Every row gives one point. Each copy is the shape, with its points in the same order, turned, moved and blurred by noise. Some copies are also mirrored. Which?
(in the rows, 128 means zero)

Shape (7 x 2)
[[128  94]
 [165 122]
 [168 135]
 [182 220]
 [114 154]
 [122  79]
 [ 81  77]]
Copy 1 (7 x 2)
[[125 113]
 [148 147]
 [155 147]
 [157 241]
 [104 161]
 [111  97]
 [ 76  87]]
Copy 1 is: only turned
Copy 2 (7 x 2)
[[ 98  86]
 [140 102]
 [148 116]
 [184 189]
 [ 97 148]
 [ 87  73]
 [ 49  87]]
Copy 2 is: only turned
Copy 3 (7 x 2)
[[110  92]
 [ 81 133]
 [ 90 152]
 [115 234]
 [151 150]
 [116  75]
 [148  63]]
Copy 3 is: mirrored

Shape (6 x 3)
[[119 152  84]
 [136 118 167]
 [142 180 130]
 [ 96 124 107]
 [ 55  78 197]
 [124 126 118]]
Copy 1 (6 x 3)
[[123 142  74]
 [125 146 168]
 [143 187 109]
 [ 98 127 101]
 [ 38 121 192]
 [121 130 116]]
Copy 1 is: only turned
Copy 2 (6 x 3)
[[ 90 133 138]
 [168 164 106]
 [126 179 164]
 [100 140 102]
 [156 184  14]
 [126 140 118]]
Copy 2 is: mirrored
Copy 3 (6 x 3)
[[ 96 101  98]
 [155 164 132]
 [112 107 155]
 [ 93 141  89]
 [119 249 105]
 [125 130 102]]
Copy 3 is: mirrored

Shape (7 x 4)
[[183 116 113 177]
 [ 93 159 123  73]
 [ 77 126 107 119]
 [144  99  64 178]
 [ 93  96 100  50]
 [145  84 123 158]
 [ 53 101 104  91]]
Copy 1 (7 x 4)
[[134 130  84 202]
 [165 121  94  66]
 [118 101 111  95]
 [108  92  64 184]
 [114 136  65  53]
 [ 99 134  94 181]
 [ 86 107 102  58]]
Copy 1 is: mirrored
Copy 2 (7 x 4)
[[160 161 158 162]
 [ 80 117 112  52]
 [ 70 120 157  93]
 [110 184 195 154]
 [ 78 115 180  35]
 [141 120 188 143]
 [ 39 101 184  74]]
Copy 2 is: mirrored
Copy 3 (7 x 4)
[[156 110  84 177]
 [152 149 158  61]
 [116 119 153  90]
 [107  88  71 146]
 [156  79 160  31]
 [139  75 123 162]
 [101  93 174  58]]
Copy 3 is: only turned
Copy 4 (7 x 4)
[[147  94 152 183]
 [123 146 105  59]
 [ 97 121  83 102]
 [142  97  86 194]
 [147  94  67  53]
 [125  64 125 153]
 [ 93 100  55  73]]
Copy 4 is: only turned

Shape (9 x 6)
[[175 155 157 148 208 126]
 [153 160 136 119 123 151]
 [167 149  99 152 116 127]
 [ 92 116  75 141 157 137]
 [143  75 111 146 148 122]
 [152 121 153 107  98 118]
 [160 156 152 137  91 187]
 [136 153 138 113 145 179]
 [  7 126 144 145  91 158]]
Copy 1 (9 x 6)
[[141 128 114 172 226 132]
 [146 157 145 116 162 136]
 [126 181 100 129 143 139]
 [ 73 107 108 105 141 162]
 [126  96  86 139 124 130]
 [162 144 136 111 131  91]
 [166 179 172 133 130 157]
 [146 136 163 112 166 164]
 [ 55 102 224  93  88 126]]
Copy 1 is: only turned
Copy 2 (9 x 6)
[[126  86 135 227 132 129]
 [152 151 133 164  99 140]
 [139 149  83 170  98 115]
 [ 86 147  79 141 147 174]
 [119  86  76 132 135 139]
 [141 121 136 120  87 116]
 [195 167 134 146 120 129]
 [160 146 141 168 130 168]
 [ 92 209 150  72 192 147]]
Copy 2 is: mirrored

Shape (14 x 8)
[[ 98 107 141 140 192 156 148 111]
 [119 142 117 102 147 113  99 185]
 [114 139 120  80  93 151 101 155]
 [136 170 116 135 114  61 101 113]
 [118 114  96 131 133 137  95 107]
 [151 147 134 135 105  99 174  63]
 [146 166 164 152 105 149 112 154]
 [120 151 143 121 124 189 105 191]
 [113 202 112 117 129 121 106 115]
 [124 147 128  97 141 107 161  94]
 [110 158 125  60 154  20 127  98]
 [108 148 137  97  79 128  98 194]
 [111 134  95 156 137 141 133 181]
 [160 148 120  93 127 143 116 145]]
Copy 1 (14 x 8)
[[ 92 116 140 127 189 125 135  87]
 [124 130 105  94 159  93 105 188]
 [100 115 121  81  99 126 114 179]
 [163 178  95 129 106  78 112 141]
 [113 123  78 112 131 124 105 111]
 [169 147 139 145  84 113 165  85]
 [134 151 147 150 125 150 103 175]
 [ 92 124 137 108 153 162 106 199]
 [129 195 107  90 119 125 128 148]
 [141 145 140 102 120  97 159 106]
 [156 175 126  71 110   7 138 114]
 [101 127 124 106 101 106 104 220]
 [109 122  85 138 165 128 143 181]
 [151 119 126  86 127 135 115 160]]
Copy 1 is: only turned
Copy 2 (14 x 8)
[[ 89 102  82 142 169 167 162 108]
 [102 156  84 143 118 122  92 157]
 [125 130  73 114  64 124 121 149]
 [101 169 133 141  97  85 110  76]
 [ 98 113 100 140  95 158 112  92]
 [116 147 157 107 107 123 188  63]
 [161 149  90 177  98 111 155 123]
 [151 140  44 165  99 143 138 165]
 [119 175  67 125 101 109 124  74]
 [ 99 146 115  88 130 127 158  95]
 [ 59 160 137  65 143  62  98  93]
 [118 148  76 144  59  95 121 175]
 [ 88 168  85 177 103 164 137 142]
 [149 152 101 116 105 141 117 133]]
Copy 2 is: mirrored

Shape (12 x 9)
[[143  53 124 158 184 149 115 141 142]
 [100  81 146 205 193 165 153 197  91]
 [ 80 113 110 200 114 141 103 144 159]
 [130  59 216 122  79 107 122 139 164]
 [ 89 138 103  93 116 170  72 192 100]
 [106 168 142 160 191 128 101 182 223]
 [129 173 127 146  83 166 114  87  67]
 [128 134 126  93 118  82 117 153 199]
 [108 107 114 111 103 119 160  76 210]
 [103  51 108 127 149 171  47 128  56]
 [210 142 161 163  95  51 183 170 190]
 [ 95 118  89 141 199  76 126  98 128]]
Copy 1 (12 x 9)
[[171 101 152 129 198 181 109 145 152]
 [184 116 131 198 142 245 125 133 170]
 [104 110  89 198 157 147 100 165 147]
 [132  82 224 165 115  91 142 179 146]
 [125  94  99 109  67 179  82 188 110]
 [129 194 131 161 130 133  45 162 214]
 [ 89 154 101 148 114 154 175 156  53]
 [131 132 136 122 108  63  94 146 176]
 [ 87 115 125 114 155  71 162 137 188]
 [116  52 134 115 143 222  80 152  64]
 [224 178 149 190 129  26 161 151 166]
 [130 121 103 122 171 140  92  48 151]]
Copy 1 is: mirrored
Copy 2 (12 x 9)
[[134  88 124 173 159 174 151 189 110]
 [106 156 133 217 130 160 179 228  96]
 [ 87 120 102 186  85 144 111 169 166]
 [179  96 195 113  72 178 132 168 161]
 [ 66 186 102  96 141 170  93 179 141]
 [108 128 107 163 173 106 154 171 232]
 [136 201 108 147  87 151  85  91  99]
 [146 103 106  80 131 113 146 142 197]
 [143  91  98 123  96 166 157  73 183]
 [ 62 127 148 150 146 182  65 172  47]
 [245 122  91 113  74  98 179 191 188]
 [ 91  99 100 152 146  91 162 116 100]]
Copy 2 is: only turned
Copy 3 (12 x 9)
[[152  73 119 180 187 137 109 139 120]
 [103  84 169 183 194 155 132 205  83]
 [100 116 107 205 117 169 143 157 158]
 [145  49 201 150 105 182  95 113 196]
 [ 93  99  78 101  90 170  85 178  94]
 [123 163 113 158 160 123  91 211 207]
 [127 169 134 142  76 215 130 105  75]
 [140 122 121 110  95 114 111 135 207]
 [131 119 116 125 134 159 169  77 217]
 [ 95  54  87 167 142 175  72 104  52]
 [212 134 209 147  84  90 162 163 193]
 [ 84 147 113 154 173  89 129  90 127]]
Copy 3 is: only turned
